Each point is reached from the start by the listed moves, each made once or not at all, plus a little noise. Is the number of moves made odd or even? Then give how often each move was made.

Moves:
(1): [43  1 -1 -4]
(2): [  5  60  17 -21]
Start: [-1 -7 21 -5]
Points:
[-1 -5 20 -5] -> even (0, 0)
[  5  56  38 -28] -> odd (0, 1)
[ 47  57  35 -29] -> even (1, 1)

Moves:
(1): [ 30  10   9   5 -24 -14]
(2): [ -2  29   7 -13   8  -4]
(3): [11 -6 41  7 15 11]
(4): [-15  25  -8  19   1 -17]
Start: [-20   9  -8   9  27  20]
Points:
[-29  35   2  -2  41  14] -> odd (0, 1, 0, 0)
[ 5 46  5  0  8  0] -> even (1, 1, 0, 0)
[-27  60  33  20  49  12] -> odd (0, 1, 1, 1)

Moves:
(1): [20 -5 -4  8  1 14  3 11]
(2): [11 29  1  0 -4 -1 -8  8]
(3): [ 15 -11  25 -10   5 -13  -1  -4]
(4): [-8  6 12 26  0 -8  8  0]
(5): [ -2   1   6  -2  11   9 -16  18]
(6): [  0  -2   7  -6 -19  17   5  -4]
(7): [ 2  9  2  1  8  7 21  3]
(8): [-11  -3 -15  -3 -15 -16  -1  22]
Start: [11 -1 -2  5 15  0 -1  5]
Points:
[ 7  8  6  5 34 18  1 25] -> even (0, 0, 0, 0, 1, 0, 1, 0)
[ 24  20  11  -5   8 -26   7  34] -> even (0, 1, 1, 0, 0, 0, 1, 1)
[58 17 27 -2  8 22 16 19] -> odd (1, 1, 1, 0, 0, 1, 1, 0)
[36 -2 49 23 21 25 19 27] -> even (1, 0, 1, 1, 1, 1, 1, 0)
[ 27 -10  27  21  -4  -2  34  34] -> even (1, 0, 1, 1, 0, 1, 1, 1)
[60 19 21  3 24  7 15 25] -> even (1, 1, 1, 0, 0, 0, 1, 0)

Moves:
(1): [ 16  -3 -11  -6   5   7   3   2  14 -10  -1  -8  -5   7]
(2): [ -4  16  -1  -6   0  -4  -2   8   3  -9   5   8   0 -12]
(3): [ 8  0 26  5  3 -5  1  2  9 -3 -2  0 -5  0]
(4): [ 2 -3 -1 20 -2 14 -8  2  0 -4 -2  1 -5 -1]
(5): [-3  4 -1  3 23 -2 -2  4  1 14 -5 -2 -6  1]
(6): [-11   2   4 -11   3  22  -8  -1   6   0   7  -3   2   2]
(7): [  4  12   1   3   4  13  36  -5 -13   1  -2  -3 -11  -3]
(8): [ -3  -9  -1 -10  -2   5  -1  28  -3  -3 -11  13   4   6]
(9): [-16 -11   0   2  -3   0  15   2  24  -1  -2  -2  -8  -5]
(10): [ 4  5 -3  0 -7  2 -4  0  3 17 -7 -9  1 -1]
(11): [ 0  1 -3  0 -5 -7  2 10  7  4 19  1  7 11]
(12): [ 2  0 -3 -6 -5  4  0 -6  6  7  1 22  1  3]
Start: [ -1  10   7  -5  10 -13 -10   8   4   5 -11  -2 -31  12]
Points:
[ 18  30 -10 -29   3  10  23  36  13   9 -27  24 -39   9] -> even (1, 1, 0, 0, 0, 0, 1, 1, 0, 1, 0, 1)
[  4  -2  -1 -35   9  14 -14  47  27  -4   1   6 -24  36] -> even (1, 0, 0, 0, 0, 1, 0, 1, 0, 0, 1, 0)
[-11  16   1  23  25  12  27  10  19  32 -30 -17 -60   6] -> odd (0, 0, 0, 1, 1, 0, 1, 0, 1, 1, 0, 0)
[  5  17  -7 -28  31  13 -14  17  38  19   7  14 -31  37] -> odd (1, 0, 0, 0, 1, 1, 0, 0, 0, 0, 1, 1)
[-22   6  32  -5   2  21 -15  51  44   3 -27   5 -40   1] -> odd (0, 1, 1, 1, 0, 1, 0, 1, 1, 1, 0, 0)
[  2  24  22 -21  16 -20 -20  53  31  31 -12  34 -29  21] -> odd (0, 1, 1, 0, 1, 0, 0, 1, 0, 1, 1, 1)

Moves:
(1): [  1  11  20   9  -1   2  -4  -8  -1 -10 -14  -3   2   7  14  -9  22   0
   3  -9   4]
(2): [  5   0   3  -1   1  -4  -7  -2  10   7  -5  -9   0   5  -5   0 -10   6
   4  -2  14]
(3): [11  5  1 -9 -8 12  3  9  7 -1 -1 16 -3 -3 -8 -6  0 -5 -7  1  4]
(4): [-6  3  2  3 -6  3 -1 -3  6  6 -6 -1  1  0 -6 -3  5 -2 -7  8 -1]
(5): [ -2   4   4  -1   3   7   4  -2  15  15   6  10  -3   4  -2  -3  -4  -6
   1 -16  -3]
(6): [  0   8 -16  10  -6  -1  -3  -7   9   5   0   1  -3  -2  10  -8   3  -3
  -6   0   7]
(7): [ -8  11   6   3   3  -5  -2   1   2  -3   2   6   1 -12  -2   6   3   2
  10  -8  -6]
(8): [ 5  4 -4  0  4 -4 -8 -8 11  4  6 16  2  0 -9  8  1 -7  3  8 -3]
(9): [-4  3  1 -8 11  8 -7  0  4 -4  8 -5 -4 -1 10 -5  3 12  4  2  6]
(10): [  4   5   2  -2  -5  -8   2   0 -10   5  -4   1   4  -3   8  -2  -7  -1
  -6   3  -4]
(11): [  2  -2  -9  12  -9   0  -4 -17   8  -4   0   4  -2   2  -3 -17  -4   3
   0   2   2]
(12): [ 2  2 -2 -1 -1  0 10 -2  2  4 -8  6 -3  3  2 -5  0  1  3  1  5]
(13): [  3  -2  -2   3   3   1 -11  11   1   1   5   2   4   6  -5  -1   1  10
   7  11  -7]
(14): [ -9  -1   7  14   8   2   1  -2  -2   2   0  -4  10  10 -16   2  -4   0
  -8  -5  10]
(15): [ 8  0 -1  7 -4 -2  1 -4  6  8  4  7  4 -7 -5  0  6  2 -1 -1 -3]
(16): [ -4   1   5   2  10 -11  -2  -2  -2  12   5   4   2   1   1   2   5  -7
   7   4   2]
(17): [ -6   5   3   0  -6   8  -3  -2  -9  -2   6  -6 -11  -7  -2  12  -6  -7
   2  15   8]
(18): [  7   9   7  -2   0  -7   3   3   6   7  -1  -8 -12   5  -6  -5  -7   3
  -7  10   4]
Start: [ -6  -9  -5  -4   3  -5   6  12  -2 -10   4  -4  -4  -3  -1  -1  -1   5
   6  -1   2]
Points:
[-14  23  40  19  24  -2  11  -6  33  30   0   2  -7  16 -10 -26  25   8
   1  -5  25] -> odd (1, 0, 0, 1, 1, 0, 0, 0, 1, 0, 0, 1, 0, 1, 1, 1, 0, 1)
[ -8  15   1  13 -17   1   7  -9  17  10   5  32 -17 -26 -24 -11   9  -9
  13  19  12] -> even (0, 0, 1, 1, 0, 0, 1, 0, 0, 0, 1, 1, 0, 0, 1, 1, 1, 0)
[  5  20  12  15   9  10 -26  -8  60  40  29  21 -19  11 -57 -16 -14   6
   5  34  36] -> odd (0, 1, 1, 1, 1, 0, 0, 1, 1, 0, 1, 0, 1, 1, 1, 1, 1, 1)
[  5  23   0  19   3  -6  13  -5  55  53   9  44 -10   8 -41 -17   6 -19
 -15   8  24] -> even (0, 0, 1, 1, 1, 1, 0, 1, 0, 0, 0, 1, 0, 1, 1, 1, 0, 1)
[-19  12  16  14  15   5  -9 -20  28   5   1   4  -9  10  12 -36  27   6
  13 -11  12] -> even (1, 0, 0, 1, 1, 0, 0, 0, 1, 0, 1, 0, 0, 0, 0, 1, 0, 0)
[-13  15 -22  11  -3  16 -22 -27  53  16  19   8 -25  -3  -8 -17 -13   1
   8  15  32] -> even (0, 1, 0, 1, 1, 1, 0, 1, 1, 0, 1, 0, 0, 0, 0, 0, 1, 0)
[ -2  24  24  -2  -1  12  17  10  23  -4 -12  33 -10  -3   3 -17  19  -4
  16 -31   7] -> odd (1, 0, 1, 0, 1, 0, 1, 0, 0, 0, 0, 1, 0, 0, 0, 0, 0, 0)
[  4  19 -19  29 -12 -16 -19 -26  45  49  11  30 -10  -3 -17 -20  -9  -7
  15  31  20] -> even (0, 1, 0, 1, 1, 1, 0, 1, 0, 1, 1, 1, 1, 0, 1, 1, 1, 0)
[-19  24  10  16  12   8 -22  -3  30  22  31  40  -5  -7 -37  -7  -8  -2
  13  23  11] -> even (0, 0, 1, 1, 1, 0, 1, 1, 1, 1, 1, 0, 1, 1, 0, 1, 1, 0)
[-24  28   3  29   7   7 -24  -5  50  19  19 -16 -25   8 -26 -23 -22  21
   7  15  37] -> odd (0, 1, 0, 1, 1, 1, 1, 0, 1, 0, 1, 0, 1, 1, 0, 0, 1, 1)
